Each row of a before or after table is a point. The points were changed in one or more steps. Then noise was added and the rows were shuffled. The steps act on how far a point lies along the listed directions, d1 being the first. Write out the steps. A step turns or swaps two directions, mirrors them in a line or flattens them onto one, adds a multiple of one to another, or multiplies one. Angles are multiples of 10 degrees, from the lower direction toward the higher: turns from -170 to 170, lines from 10 to 170 but not 90. Use the fewest steps. Two steps may share a direction if one is a turn and the other turns, adds or multiplies; they go together, in the order done. Otherwise the lowest direction goes first.

Directions:
(1): [ 38 -16]
(2): [-16 -38]
Before, 11 rows:
[[ 30  -2]
 [  5  -5]
 [-22 -28]
 [ 21  -6]
 [-71  58]
 [ 49  19]
 [ 34  16]
 [ 47  22]
 [ 24  25]
 [ 32  -5]
 [ 35 -11]]
After:
[[ 16  39]
 [  6  14]
 [ 24  56]
 [ 18  41]
 [ -3  -5]
 [ 20  48]
 [-22 -51]
 [ 23  54]
 [  6  12]
 [  2   4]
 [  2   4]]
Steps: multiply d1 by 0; multiply d2 by 1.6

Directions:
(1): [32 19  2 45]
(2): [ 25  40  -4 -35]
(3): [ -7   4 -58   6]
(4): [ 42 -38  -9 -13]
Before, 9 rows:
[[-17   4  28 -16]
 [ 11   1   1  -6]
 [ 13   1  15 -20]
 [ 22   6  -8  -2]
 [-38  21  19   0]
 [-10 -18  14  42]
 [-41 -29 -23  25]
 [-30 -50   4  -4]
 [ -1 -32 -38  32]]
After (9 x 4):
[[ -37   24   34  -10]
 [  41  -14  -13   -9]
 [-100   79   33   17]
 [  22  -10   -2   -9]
 [  27  -16   10  -24]
 [ -13  -64    0  -11]
 [ -21   -8   15   44]
 [ -59  -13  -18   30]
 [  26  -56  -43   25]]
Steps: multiply d4 by 3

Directions:
(1): [  8  26  38 -16  -2  57 -14  43  -9]
(2): [  9 -13 -12 -80 -13  -4 -24 -16   1]
(3): [  4 -21 -63   2  20  33   8  20 -38]
Before, 13 rows:
[[ 22  26   8 -20 -14  32 -10  13   8]
 [ -4 -13 -64  81  28  -2  60  18 -30]
 [ 13  23  39 -55 -27  31 -24  13  12]
 [ -3  19  22 -39 -17 -10  11   3  15]
 [ -8   2  15 -29 -21 -12 -20   0  35]
 [  0  -5   6  13  23  22   7   8 -22]
 [ -8 -10  -9 -14  -5   3  -8 -12 -10]
 [ -9 -23 -44  91  19  27  60  21 -35]
 [ 14  39  41  24   3   4   8  16  11]
 [  3   8  30  18  -8  -9 -10   3  23]
 [ 16   6  30 -46  14   6  -9   6  -8]
 [ -2 -43 -95 105  22  18  39  10 -37]
 [-26  -4 -55  69  23 -22  38  -8 -24]]
After (13 x 9):
[[ -7   2  15 -11  -8  13 -11  -2  -5]
 [  5 -19 -33  17   6   3  -3   7  -5]
 [ -2   1 -27 -39  -3  11  18  12 -12]
 [ -5 -12 -34 -26  -2  28 -12  24   1]
 [ 12 -23 -47 -66 -13   3 -12 -19  -8]
 [-11  33  59  82  -6 -46  44  -2  36]
 [-19   6  53  83 -20 -48  47 -28  35]
 [ 18   0 -32 -29 -16 -13  -5 -23  13]
 [ 15 -15  -5 -47  19  -6  -4  -7 -17]
 [-29  44  46  77   4 -16  26   6  11]
 [ 13  -7 -50  15  15 -22  18 -14 -12]
 [ -3  -7  17   5  10 -25   4 -25   2]
 [ -9  28  89 107 -30 -39  14 -16  55]]
Steps: mirror d1 and d2 in the line at 70 degrees; multiply d3 by -1
